Each row of a before or after table is a point. The points were changed in one or more steps. Then noise was added and the rows were shuffled. The steps act on columns, c1 being the first. What was done? A step turns or swaps two columns, mirrors them in a line or flattens them onto one, adds a multiple of one to another, or multiplies or shifts one. Angles are multiples of 10 degrees, from the lower column toward the higher: turns from -170 to 170, lines from 10 to 170 but not 90. Use the fewest steps. Two steps may share a column if one is a turn and the other turns, adds or multiplies; they go together, in the order done. Otherwise the lowest column goes first.

Before:
2.2 0.2 -5.0
-2.3 4.7 -2.0
3.2 0.5 -0.2
-7.9 5.0 0.8
-0.5 2.9 1.0
1.2 1.8 -3.7
-6.5 -3.0 0.4
-1.1 -1.9 2.8
-5.6 1.4 -2.7
-3.9 -7.3 0.7
4.5 3.1 -2.0
After, 11 rows:
5.5 -6.6 3.6
-3.3 -5.1 -4.4
-2.5 0.5 -0.5
0.5 -7.2 0.6
-1.3 5.2 -3.0
-7.2 -5.4 -2.9
1.2 -1.5 3.2
-5.4 -0.7 -4.7
-1.0 1.8 -4.2
0.7 2.0 -4.5
1.0 3.6 0.1
Steps: turn c1 and c2 by 70 degrees; add 0.5 times c1 to c3

Before, 12 rows:
-5.1 -3.9 -4.9 4.2 -3.6 4.0 6.5 0.6
4.2 1.9 3.5 -2.5 -1.6 1.8 3.1 -0.1
0.8 -3.2 0.7 -5.4 2.2 3.4 2.2 -1.3
1.0 -1.8 9.8 -7.8 -1.5 -7.6 2.2 -2.1
-3.0 2.5 -1.6 -0.2 6.5 4.7 0.5 -4.3
6.1 -1.1 5.6 0.8 -3.2 -0.2 -4.7 -2.9
-0.7 2.6 0.5 -5.9 -4.6 4.7 6.6 -3.2
3.4 -3.8 -6.8 4.9 0.3 0.5 3.7 0.0
-0.4 -1.1 -0.2 -1.1 2.6 2.7 -1.8 4.2
2.5 -0.2 -3.3 -0.1 4.7 -5.9 -0.7 -1.9
-1.3 0.1 -9.3 -1.1 2.0 2.2 -0.8 -5.9
4.3 -2.2 1.0 0.6 -1.4 6.4 1.0 -5.0
After:
-1.9 -1.5 -1.7 0.2 2.1 -3.5 1.8 -0.5
-4.7 2.5 -4.4 -1.0 -1.7 -0.2 1.5 0.0
-0.6 -0.8 0.4 0.1 2.7 -1.0 -1.8 4.6
3.6 -4.7 2.4 1.7 -3.6 -5.1 7.6 2.8
1.6 0.8 -10.0 -0.2 -1.6 6.4 -1.3 -4.7
-3.2 -4.7 5.3 1.8 0.6 0.4 5.6 -0.6
-0.8 4.0 -2.8 -1.7 -4.5 -5.7 6.0 -1.2
-0.6 -0.2 3.3 0.1 4.4 5.3 0.4 -4.1
1.2 2.3 1.4 -0.8 6.6 -6.5 0.9 -1.8
-5.9 -1.4 -3.8 0.4 -3.5 1.3 -6.2 -3.5
0.5 0.3 8.9 0.0 2.1 -4.8 2.5 -4.8
-6.2 -2.2 -1.4 0.8 -1.4 -6.1 0.6 -3.1
Steps: turn c1 and c6 by 160 degrees; turn c6 and c8 by -20 degrees; flatten c2 and c4 onto the line at 160 degrees; mirror c3 and c7 in the line at 100 degrees

Before (12 x 12):
4.7 1.0 5.1 7.7 -6.0 5.0 0.8 -3.0 -1.6 1.2 1.1 1.5
3.0 2.1 -6.3 -1.6 -0.7 -1.7 0.3 -3.3 -6.3 0.6 -1.2 6.6
0.8 0.7 -3.8 -3.8 -1.6 -0.8 5.7 8.7 4.4 1.3 -4.4 -4.7
-0.4 1.2 -4.6 -7.7 -7.4 0.5 1.9 5.5 -1.1 -1.1 -4.3 -5.6
-2.7 0.9 -4.2 2.5 -0.9 3.6 -0.8 -0.4 -6.0 -0.1 -4.5 5.2
1.8 -3.0 -3.8 -3.1 -4.7 0.4 3.2 11.5 -1.8 -0.8 1.0 -6.4
1.6 -3.1 -3.4 -1.1 0.8 3.7 0.5 -4.2 -3.0 -1.9 -1.9 1.0
-2.3 -0.8 -0.8 -9.7 -1.4 0.6 4.7 7.4 -1.3 3.2 -1.7 -1.6
2.9 1.8 -0.4 -2.1 1.7 0.9 -3.9 -0.1 -4.5 -3.0 -4.4 5.4
2.9 0.0 -1.4 1.1 -4.2 6.6 -2.0 0.4 2.4 1.1 1.0 5.5
0.4 2.7 0.1 3.8 -1.0 3.0 -4.6 -2.3 -0.2 2.5 2.7 0.1
-2.4 1.1 -1.7 -3.4 -4.1 -0.1 4.8 5.9 1.4 -4.6 1.6 -2.1
After (12 x 12):
2.1 -4.1 -3.4 -0.3 1.0 3.9 0.8 -1.9 -3.4 -2.1 -1.9 3.4
2.7 -3.6 -3.9 -2.4 -4.9 0.5 2.9 2.2 -1.8 -1.1 1.6 -12.9
3.2 0.4 -0.2 -1.0 1.9 0.9 -3.3 3.7 -4.7 -3.3 -4.9 3.5
1.7 1.9 4.8 8.7 -5.9 5.0 0.8 -0.6 -1.5 1.3 1.2 3.0
2.0 0.8 -4.4 -7.2 -7.6 0.4 2.8 -0.6 -1.0 -1.3 -3.9 -7.8
-0.8 4.0 -0.3 3.7 -0.8 3.2 -5.0 -1.4 -0.3 2.5 2.1 1.7
3.2 2.3 -6.2 -0.5 -0.5 -1.8 0.5 3.1 -6.1 1.0 -1.3 6.5
1.1 0.7 -0.7 -9.9 -1.3 0.8 4.7 3.6 -1.0 3.1 -0.7 -6.8
-3.7 1.1 -4.3 1.6 -0.8 3.5 -0.3 4.0 -6.0 -0.1 -4.5 3.8
-0.7 -1.1 -1.7 -4.3 -4.0 -0.2 4.6 2.1 1.6 -4.7 2.5 -6.0
2.1 0.4 -1.3 2.0 -4.0 6.5 -2.1 4.5 2.2 1.1 0.6 3.1
2.4 1.5 -3.8 -3.3 -1.6 -0.7 6.3 1.8 4.4 1.2 -3.0 -9.6
Steps: turn c1 and c4 by 20 degrees; add 0.5 times c10 to c2; turn c7 and c11 by 10 degrees; turn c8 and c12 by -50 degrees

Before (13 x 20):
-0.9 3.7 3.0 -1.7 0.4 5.0 -4.8 1.9 0.8 -2.8 3.2 1.9 5.6 -2.4 5.5 -4.5 2.1 -7.7 -4.2 -4.1
-5.5 0.2 -3.1 2.8 -0.7 -2.5 0.3 -1.5 -1.5 0.5 0.3 -0.8 -3.9 0.9 -0.1 5.4 -7.7 4.2 6.2 -1.2
5.2 2.6 3.2 -1.6 -0.7 4.4 -4.2 -0.7 1.2 -1.9 -0.4 3.7 5.1 -3.3 -1.9 -4.2 -1.8 -6.0 2.6 -3.7
-0.7 -2.6 -6.5 3.4 -1.2 -5.9 3.8 1.1 -1.6 -2.8 1.1 -2.4 -1.0 4.2 -1.7 1.0 -5.7 -0.6 2.6 0.9
-1.9 -3.1 -2.9 2.5 -2.5 4.3 -1.3 -1.3 -3.5 5.1 -3.7 6.1 4.6 -2.5 -2.5 1.2 -2.4 -1.2 3.0 3.7
-3.1 -1.3 -2.2 -4.7 7.5 -0.1 2.1 -1.7 -2.5 0.3 0.8 0.9 -4.7 7.2 -1.2 0.8 -5.8 2.0 4.2 3.7
-0.2 -0.3 -3.7 6.5 4.3 -0.4 -0.5 -3.9 -4.9 4.4 -7.5 8.2 5.0 -0.2 0.6 2.2 -4.0 1.7 4.6 -0.5
5.0 -1.5 4.7 0.8 -1.4 6.2 -6.5 6.9 -0.8 -3.2 1.4 -3.7 -3.4 3.9 8.6 0.6 3.8 1.0 2.2 -4.5
4.3 0.5 8.1 -2.5 -1.9 1.6 -4.2 1.7 -1.2 2.0 4.8 3.7 3.4 -0.6 4.9 -5.6 -0.9 -3.5 -3.6 -4.4
3.3 0.8 -0.6 -2.1 -0.9 5.7 -1.4 -3.0 -3.8 0.0 0.8 6.5 6.3 0.2 1.0 2.1 -4.9 -3.9 -3.7 -4.7
3.4 3.5 1.1 4.4 -5.7 1.3 -1.8 3.0 4.9 0.7 4.3 -2.9 -1.4 7.9 8.1 3.8 1.5 -0.5 4.3 -1.7
0.0 4.0 1.5 -3.6 -2.6 5.4 -3.2 -0.9 -5.4 -2.4 2.0 3.6 4.6 1.7 0.5 -9.3 -0.7 -2.3 0.2 -4.0
-3.5 -2.4 -0.6 -0.1 0.4 1.6 4.5 0.7 0.8 1.1 -5.0 -0.6 -3.2 5.5 2.0 -0.2 -6.3 1.1 3.4 -2.0
After (13 x 20):
-3.5 1.9 -0.5 0.0 0.5 1.7 5.1 0.3 0.9 1.3 -0.6 4.7 -0.8 5.2 1.9 1.0 -6.8 0.6 3.3 -1.1
3.3 -0.6 -0.2 -2.6 -3.0 5.5 -1.3 -1.0 -3.3 0.3 6.4 -1.1 8.7 0.1 1.2 -2.1 -5.2 -4.0 -3.7 -3.7
-5.4 0.5 -3.1 2.9 -1.6 -2.6 0.6 -0.4 -1.3 0.0 -1.2 -0.6 0.6 0.4 -0.1 -4.6 -7.8 4.3 6.1 -0.3
3.3 -2.9 1.1 4.0 2.8 1.2 -1.5 -5.9 4.8 1.0 -3.1 -4.0 -1.7 7.6 7.5 -4.3 2.0 -0.8 4.8 -0.4
4.9 1.5 4.8 1.0 7.5 5.9 -6.4 -1.3 -1.5 -2.8 -3.7 -1.3 -5.1 3.9 8.6 -0.1 4.0 0.7 2.0 -3.7
-0.1 -5.9 1.7 -3.5 -0.8 5.7 -3.8 -2.7 -5.2 -2.6 3.6 -1.8 5.1 1.4 0.4 8.7 -1.0 -2.6 0.3 -3.1
5.6 -3.9 3.6 -1.5 -0.9 4.2 -4.0 -0.9 1.1 -2.1 3.5 0.3 6.1 -3.0 -1.7 3.7 -2.7 -6.4 2.4 -2.5
-0.8 -4.6 2.5 -1.7 2.2 5.2 -4.5 0.3 1.1 -2.7 1.9 -3.4 4.6 -2.1 5.6 3.8 1.9 -7.3 -4.3 -3.1
3.8 -1.3 7.4 -3.2 1.8 1.8 -4.3 -1.6 -1.5 1.9 3.7 -5.0 3.8 -0.4 4.9 5.4 -0.9 -3.8 -3.7 -3.4
0.2 1.2 -3.3 6.1 -4.0 -0.4 -0.2 4.2 -4.3 4.4 8.1 7.4 7.2 0.1 0.4 -2.3 -3.9 1.7 4.2 0.1
-0.8 3.2 -6.2 2.7 0.9 -6.2 4.0 -1.7 -1.5 -3.1 -2.6 -1.6 1.8 3.9 -1.4 -0.6 -5.6 -0.5 3.1 1.7
-3.1 1.4 -2.0 -5.3 -1.3 0.0 2.3 7.8 -2.5 0.2 1.0 -0.5 -2.1 7.8 -0.3 -0.5 -6.3 2.5 3.7 4.9
-2.3 3.4 -2.5 2.4 -0.6 4.7 -1.7 -3.0 -3.2 5.3 6.4 3.3 5.5 -2.2 -2.6 -0.5 -2.4 -1.0 3.1 4.9
Steps: turn c2 and c16 by -170 degrees; swap c5 and c8; turn c11 and c12 by -90 degrees; add -0.5 times c17 to c13; shift c20 by 1.0

Before (9 x 64):
0.4 1.7 4.3 4.0 -8.7 -5.8 3.3 4.9 2.1 0.2 -4.8 -3.0 0.8 -0.4 -4.5 1.7 2.9 7.8 -2.2 -1.7 -4.3 -2.4 1.1 -1.6 0.2 2.1 0.3 -5.9 -3.2 3.7 8.9 1.5 -3.0 1.8 5.1 -5.2 -7.2 2.1 1.1 -0.6 -5.7 -3.7 -4.1 4.5 10.8 0.6 0.4 1.7 -5.6 1.4 -4.2 1.5 -3.8 2.6 -2.0 5.2 -2.8 -2.4 -2.3 2.0 -4.9 -5.6 0.0 1.4
-4.1 -0.6 4.2 4.2 -8.9 -1.0 -2.7 -2.1 8.2 4.2 3.6 4.4 -0.1 7.0 -3.1 -3.3 -0.9 -0.2 3.5 -0.4 -3.5 -0.9 -0.3 -5.3 0.0 -2.0 0.8 7.8 -1.3 1.0 -0.5 -0.6 -1.1 -3.3 2.2 -0.7 1.8 2.3 0.5 0.3 -1.0 -5.8 1.3 -2.2 -1.1 -5.4 -3.7 -1.7 1.8 -4.0 2.5 -5.5 3.1 -1.2 -7.4 0.1 -4.6 5.5 1.9 -6.6 -2.7 -5.6 -1.4 4.5
-3.9 -0.8 0.0 -2.0 -8.6 -1.0 3.6 -4.2 1.6 -4.3 -1.1 -1.4 -0.9 1.5 -2.4 -2.6 -0.7 -1.0 -3.8 -0.8 -1.5 -4.7 2.6 -3.4 -5.3 -1.8 -9.8 -1.8 -2.3 3.0 -0.5 6.1 -0.4 1.6 6.8 -3.3 -9.3 0.6 -2.4 0.5 -2.1 -0.4 -2.3 2.5 0.3 -1.8 0.3 2.2 1.9 -3.9 2.8 10.3 2.3 -5.7 1.5 -1.6 -5.3 -1.0 0.0 -0.1 -4.2 -1.0 9.9 -2.1
-2.6 -8.2 3.0 1.2 -1.2 5.7 4.2 3.3 -1.6 1.6 0.7 -1.5 -1.1 -0.9 -9.5 1.1 1.8 -1.1 3.7 -4.2 -2.3 2.0 -3.3 -6.0 5.7 -6.0 -3.3 1.0 -1.8 1.9 -2.6 0.8 0.6 -4.5 4.1 -1.0 0.4 1.4 -1.4 -4.8 -2.0 4.0 3.2 2.1 -2.2 -1.2 0.0 -1.6 2.1 -5.1 4.2 -1.7 7.6 -0.2 -5.8 -3.0 1.3 4.4 -1.1 -2.1 -1.4 -0.3 -0.3 3.0
-2.7 5.0 -1.7 2.7 2.0 2.3 -2.0 -2.5 5.1 2.6 0.0 0.0 2.9 -2.6 -0.3 -3.6 3.9 3.5 3.9 2.3 -4.5 -1.3 -6.5 -7.1 7.0 -1.1 1.2 -3.9 4.1 -2.2 -4.8 -8.2 -4.9 -2.2 -0.9 -1.7 -2.0 -0.1 2.1 -2.9 -3.1 -2.0 3.7 -2.4 -2.3 -2.5 5.8 -1.1 1.9 0.0 -4.0 -2.0 -5.3 -0.3 -1.0 -0.7 1.5 0.6 3.2 -0.3 0.2 -2.5 3.6 6.3
-4.8 2.2 7.9 -2.1 7.6 2.7 -1.8 -3.9 -3.2 0.6 -1.7 0.3 -3.3 3.2 0.8 3.5 0.7 0.1 8.0 -4.6 -0.5 7.2 0.6 2.6 0.4 -1.7 0.6 4.1 3.6 -5.7 0.0 -4.2 -4.3 0.2 0.4 5.4 3.1 -0.4 -2.9 -0.2 0.1 6.2 5.2 1.3 1.9 3.1 -0.4 0.3 -1.9 0.1 4.8 0.2 4.4 3.8 4.6 6.0 -3.9 0.7 -6.0 -2.5 4.9 -0.9 7.5 -3.9
-7.2 0.6 6.0 0.5 1.7 2.0 -0.2 2.3 -0.7 3.8 1.8 -5.0 2.5 0.2 -4.2 8.0 3.7 3.2 -5.4 -0.4 -5.3 -2.0 0.8 0.3 -1.0 2.5 0.8 0.5 -1.2 6.5 -3.0 -5.2 3.7 2.8 -0.3 -2.6 8.2 0.3 -6.3 -3.2 2.0 -2.8 0.2 -8.0 3.7 -1.4 4.4 0.1 1.0 -1.9 2.4 2.4 -4.7 -0.3 -1.3 -4.0 -0.8 -1.7 -8.6 -7.1 -3.9 5.7 -0.5 -2.1
0.8 -1.4 3.3 3.4 -9.7 -0.8 -0.1 0.8 1.1 -3.1 -1.0 -0.8 2.8 -2.0 -3.6 -0.1 -2.0 -3.3 1.4 -3.2 0.6 -3.5 -2.7 -6.3 -1.9 -3.4 -1.8 -2.5 -3.1 0.2 -1.1 -2.9 -0.3 2.0 4.1 2.6 2.4 5.1 5.0 -1.5 -4.0 6.6 2.4 3.7 -0.2 4.7 -5.8 -1.4 1.8 3.2 1.7 3.6 2.4 2.3 -3.6 -1.5 2.4 -4.3 -3.3 0.0 -0.3 0.6 0.8 -0.2
-6.3 -3.3 2.1 1.1 3.8 -2.5 1.8 0.1 -4.0 2.7 4.7 -1.3 -4.5 -1.3 -6.5 -4.6 -2.4 -3.4 -4.0 -3.5 -1.0 2.6 -8.4 -0.2 -1.3 -3.4 -3.5 0.6 -3.0 -2.9 0.4 -3.2 2.3 -1.5 0.5 4.3 -0.2 -6.7 -1.4 -0.4 3.7 7.8 0.8 1.1 -0.8 -2.4 -1.2 2.9 4.1 1.8 -1.3 -0.6 -6.1 2.5 0.4 4.6 -4.1 -0.4 -2.5 4.5 -1.1 -7.3 10.0 -0.9
After:
-6.1 -3.2 2.5 0.9 3.7 -2.6 2.0 -0.3 -4.1 2.5 4.9 -1.1 1.3 -1.2 -6.3 -4.9 -2.3 -3.2 -4.2 -3.3 -0.9 2.9 -8.4 -0.3 -1.0 -3.4 -3.6 -5.7 -2.4 -2.7 0.4 -3.5 -1.8 -1.5 0.9 4.8 0.2 -6.5 -4.5 -0.4 -1.3 8.5 1.0 0.9 -0.6 -2.6 -1.7 3.1 2.9 2.0 -1.1 -0.4 -5.8 2.2 0.5 3.7 -2.9 1.6 -2.5 4.5 -1.4 -7.3 9.8 -0.8
0.4 1.6 3.9 4.1 -8.6 -5.8 3.0 4.3 2.5 0.3 -4.7 -3.1 -4.4 -0.6 -4.3 1.7 2.9 7.3 -2.4 -1.4 -4.4 -2.4 0.9 -1.7 -0.1 1.9 0.7 5.7 -3.1 3.5 9.3 1.7 4.0 2.2 5.4 -5.5 -7.4 2.0 1.6 -0.2 -4.5 -3.4 -4.2 4.5 10.8 0.8 0.6 1.3 -5.4 1.4 -3.9 0.9 -4.1 2.7 -1.5 4.8 -2.0 0.8 -2.4 2.3 -5.0 -5.7 -0.3 1.4
0.4 -1.6 3.2 3.7 -9.9 -0.6 -0.5 0.7 1.1 -3.0 -1.0 -0.8 -1.9 -2.3 -3.6 -0.3 -2.5 -3.0 1.5 -3.8 0.7 -3.3 -2.5 -6.2 -1.5 -3.1 -2.0 5.1 -3.0 0.3 -1.1 -3.0 2.0 2.1 4.4 2.5 2.5 5.3 3.7 -1.9 -0.9 6.3 3.0 3.6 -0.4 4.8 -5.7 -1.5 3.5 3.6 1.8 3.7 2.4 2.3 -3.7 0.3 1.4 3.9 -3.2 -0.1 -0.4 0.6 1.0 -0.6
-4.7 1.9 8.2 -2.3 7.5 2.6 -2.0 -4.2 -3.1 0.6 -2.0 0.1 -1.7 3.4 0.9 3.7 0.3 0.3 8.0 -4.6 -0.7 7.6 0.8 2.9 0.4 -1.6 0.5 -4.3 3.5 -5.8 -0.2 -4.5 4.0 0.2 0.3 5.5 3.1 -0.5 -3.7 -0.1 2.9 6.4 5.1 1.1 2.0 3.1 -0.3 0.5 -3.8 -0.1 4.9 -0.2 4.3 3.6 4.7 4.3 -2.5 -2.2 -5.9 -2.3 4.9 -0.8 7.3 -4.0
-4.1 -0.8 4.1 4.5 -9.1 -0.8 -2.5 -2.0 8.3 4.1 3.5 4.4 -0.8 7.1 -3.2 -3.0 -0.6 -0.2 3.7 -0.3 -3.5 -1.0 -0.7 -5.5 -0.4 -1.9 0.7 -2.1 -1.4 1.4 0.0 -0.5 -1.1 -3.7 2.1 -0.9 1.7 2.5 0.1 0.7 7.3 -5.7 1.4 -2.3 -0.9 -5.6 -3.9 -1.7 1.8 -4.1 2.8 -5.3 3.2 -1.5 -7.4 0.3 -3.1 -5.6 2.4 -6.5 -3.1 -5.7 -1.0 4.5
-2.6 5.2 -2.0 2.5 2.3 2.4 -1.5 -2.5 4.9 2.7 -0.2 0.2 -0.8 -2.1 -0.3 -3.5 3.8 3.3 3.8 2.3 -4.8 -1.1 -6.9 -7.3 7.1 -1.1 0.8 5.2 4.1 -2.3 -5.1 -8.5 4.3 -2.7 -0.8 -1.7 -1.9 0.0 1.2 -3.2 -2.2 -2.1 3.7 -2.2 -2.6 -2.6 5.9 -1.2 2.1 0.0 -4.2 -1.8 -5.0 -0.3 -1.0 -0.1 1.4 -2.3 2.9 -0.5 0.4 -2.7 3.6 6.2
-7.5 0.9 6.0 0.5 1.8 2.0 -0.4 1.7 -0.3 4.1 1.6 -5.3 2.8 0.4 -4.2 7.9 3.6 3.2 -5.2 -0.6 -5.6 -1.8 0.9 0.6 -1.0 2.3 0.6 0.9 -1.5 6.5 -2.8 -5.2 -2.6 2.5 0.0 -2.6 8.1 0.6 -4.4 -3.3 1.1 -2.7 0.2 -8.1 3.4 -1.6 4.6 0.0 -1.1 -2.1 2.0 2.8 -5.0 -0.5 -1.2 -5.9 -0.8 3.1 -8.4 -7.6 -3.8 5.5 -0.5 -2.3
-3.3 -0.9 0.2 -2.6 -8.6 -0.9 3.6 -4.1 1.6 -4.2 -0.9 -1.6 -2.1 1.9 -2.4 -2.1 -0.8 -0.6 -3.7 -0.9 -1.7 -4.8 2.7 -3.3 -5.1 -1.9 -9.7 1.2 -2.7 2.5 -0.4 6.2 0.3 1.7 7.2 -3.5 -8.9 0.5 -2.3 0.3 -1.8 -0.7 -2.6 2.7 0.4 -1.8 -0.1 2.1 1.1 -3.9 2.5 10.4 2.3 -5.8 1.6 -2.6 -3.9 0.6 0.0 0.0 -4.3 -0.8 9.6 -2.0
-2.5 -8.5 3.0 0.9 -1.2 5.5 4.0 3.2 -1.8 1.6 0.6 -1.6 -1.9 -1.0 -9.3 1.3 1.8 -0.9 3.7 -4.4 -2.5 2.0 -3.1 -6.0 5.5 -6.0 -3.2 -0.9 -1.8 1.5 -2.5 0.7 -2.0 -4.3 3.9 -1.6 0.5 1.4 -0.8 -4.8 1.3 3.8 2.9 2.1 -2.6 -1.0 0.5 -1.3 1.8 -5.6 4.4 -1.2 7.2 -0.4 -5.1 -3.2 1.3 -4.1 -1.1 -2.1 -2.0 -0.6 -0.1 2.9
Steps: turn c13 and c41 by -60 degrees; turn c28 and c41 by 110 degrees; turn c33 and c58 by 160 degrees; turn c39 and c56 by 20 degrees; turn c39 and c49 by 20 degrees; multiply c57 by 0.7
